Each row of a before or after table is a point. One or more steps were done to the points. Then noise was added and the rows were shuffled. The steps act on columns, c1 being the first. Name the steps. A step turns or swaps two columns, mirrors them in a line or flattens them onto one, adds a multiple of one to another, or multiplies or shifts one. Angles are multiples of 10 degrees, from the lower column toward the higher: turns from -170 to 170, lines from 10 to 170 but not 90. Use the fewest steps. Two steps may share a column if one is a turn and the other turns, adds or multiplies; they go together, in the order done. Otherwise the lowest column goes first.
In the rows, zero is written as 128.

Before (9 x 3):
[[166 168  88]
 [107 130  37]
 [ 97  50 134]
 [165 161 117]
 [ 86 144 126]
 [109 163 148]
 [ 81  94 140]
 [135 146 117]
 [110  77 153]]
After, 9 rows:
[[225 155  89]
 [ 71  66 152]
 [ 78 153 149]
 [ 87  39 134]
 [ 63  82 141]
 [ 88 134 124]
 [182 151 117]
 [243 120  36]
 [151 137 117]]
Steps: add -1.5 times c3 to c1; shift c2 by -10

Before:
[[ 88  18 157  98  86 100 159 144]
 [164  95 215  72 134  88 143 122]
 [202 147  73 149 102 191 136 121]
 [ 70 103 105 116 137 153  86 114]
 [147 182  87 161  92 145 197  77]
 [158 210 118 140 104 182 137 154]
 [ 92  85  68 204 159 181 149 151]
 [183 160 167 144  97  87 108 137]
 [183 166  60 138 151 131 125 189]]
After (9 x 8):
[[161 122 218  71 133  90 148 123]
 [157 132 114 143 104 183 124 159]
 [ 71 133 108 114 139 150  95 113]
 [180 132 167 145 112  90 107 147]
 [204 131  76 146 119 191 132 135]
 [183 130  63 142 112 131 121 153]
 [146 116  92 162 142 141 185 118]
 [ 84 119 156  96 102 101 178 164]
 [ 88 129  73 208 131 186 157 127]]
Steps: flatten c2 and c7 onto the line at 100 degrees; flatten c5 and c8 onto the line at 130 degrees

Before (8 x 14):
[[ 71 113  96 132 134 174  37 135 151 118 224 114  74 161]
 [161 150 138 132 170 134 130 133 130  86 112 115 126 132]
 [138 102 182 134  99 160 226 152 146 115  45 158 103 143]
 [191 160 127 134 142 129  81 167  94 147 131 129  67 182]
 [181 151 146 122 107 133 149 143 109  60 121 174 177   7]
 [169 109 163 170 201 139 210 144 124 104 135 144  50 179]
 [133 159 138 205 125 131 151 145 107 145  77 138  95 142]
 [209  82 209 136 189 108 110 111  91 118 162 146 143 135]]
After, 8 rows:
[[ 74 190  93 132 129 172 197 135 149 117 217  66  79  94]
 [167 104 159 184 203 144  44 144 124 102 134  97  50  80]
 [179 100 141 123 102 133 124 146 109  61 120 122 173 251]
 [188 122 126 139 146 127 182 167  99 143 133  79  66  73]
 [135  86 139 226 126 126 127 150 110 145  76  89  96 118]
 [139 106 179 137  98 157  29 148 148 117  45 112 102 114]
 [161 110 138 129 173 133 139 134 131  87 111  62 129 121]
 [210 174 209 142 194 110 117 113  94 118 163 100 143 118]]
Steps: turn c2 and c7 by 150 degrees; multiply c4 by 1.3; shift c12 by -50; multiply c14 by -1
